Every row gives one point. The last column is the point's height on a tilted bowl or saddle (a function of degree 2), plus a little noise. Count its main directions that bend up, bend down and stay straight.
In the rows, 128 means zero.

Points (18 x 4):
[[231 114 120  89]
 [174 166 163 160]
 [ 86 151 126 128]
 [ 74 120 152 142]
 [124  99 191 189]
 [122 100 132 173]
 [ 95  54 131 205]
 [135 171 184 158]
 [192  76 186 130]
 [167  95 121 155]
 [ 96 129 170 157]
 [134 154 109 165]
 [154 130 223 169]
 [108 100 130 171]
 [221 196  66 221]
 [190 132 107 152]
 [104 119  58 154]
 [ 92  88  81 161]]
Directions: 1 up, 1 down, 1 straight

Points (22 x 5):
[[ 68 105 219  69 189]
 [117 148 126  97 144]
 [ 99 141 180 101 146]
 [132 146  97 107 146]
 [128 204 108 108 156]
 [133 108 168 132 134]
 [210  95 144  29 227]
 [ 99 174 140  78 162]
 [166 152 145 182 125]
 [ 63 196  67 106 191]
 [136 111  33 120 189]
 [ 88 116 105 119 155]
 [134  80 169  77 168]
 [207 170 103 204 144]
 [ 57 104  93 130 181]
 [103 129 127 114 143]
 [126 170 178 146 129]
 [143 148 155 167 122]
 [199 143 149  50 197]
 [146 140 163  58 173]
 [199 147 214  89 179]
 [165 140 174  81 159]]
Directions: 4 up, 0 down, 0 straight

Points (48 x 7):
[[114  90 105 134 100 114 141]
 [124 167 108 194 136  43 190]
 [145 157 113 127  61 177 183]
 [ 63 141 177  85 174 178 151]
 [156 139 121 138 124 119 151]
 [131 139  78  92 102 138 148]
 [131  85 165 141 147 110 152]
 [116 140  91  72  21  75 200]
 [ 96 134 214  87 104 136 165]
 [ 89 120 151 107 131  86 138]
 [141  95 154 148 114 166 163]
 [113 135 131 158 191 125 163]
 [ 97 165 111 145  78  87 151]
 [135 143 113 121 134 210 161]
 [157  86  77 112 137  85 165]
 [110 142 131  87 166 102 144]
 [105 168 108  95 130 136 138]
 [178 167 128 120 113  21 178]
 [166 126 114 125 104 163 168]
 [141 112 132 133 160 149 150]
 [ 79  52  96 100 107  95 144]
 [135 179 120 121  20 164 208]
 [152 119 148 149 161 170 168]
 [130 172 222 149 115 147 176]
 [163 100  96 127 200  89 188]
 [187 129  97  93 150 109 176]
 [163 152 130 163  66 136 176]
 [113  77 141 180 129 129 158]
 [104 169  74 135 109 126 148]
 [ 69 143 106 113 132 138 124]
 [131 114 104  98 184  61 168]
 [174  73 125 157 200 125 208]
 [143 109 141 159 169 136 163]
 [ 89 123 144 125 105 142 133]
 [139  47  51 140 151  82 184]
 [114 131 144 161 152 157 149]
 [108 152 124  59 143   7 202]
 [214 140  98 148  69 119 212]
 [192 176 176 122 141 135 181]
 [146 174 122 149 121  80 159]
 [145 117 129  96  95 152 153]
 [107 127 138 123 172 105 143]
 [122  96 100 144 124 148 143]
 [112 133 119 146 143 102 140]
 [ 22 165 212 122 146  74 217]
 [153  89 173  99 114 141 162]
 [ 92  89  90 105  98 149 133]
 [156 157 154  64  73 126 171]]
Directions: 5 up, 0 down, 1 straight
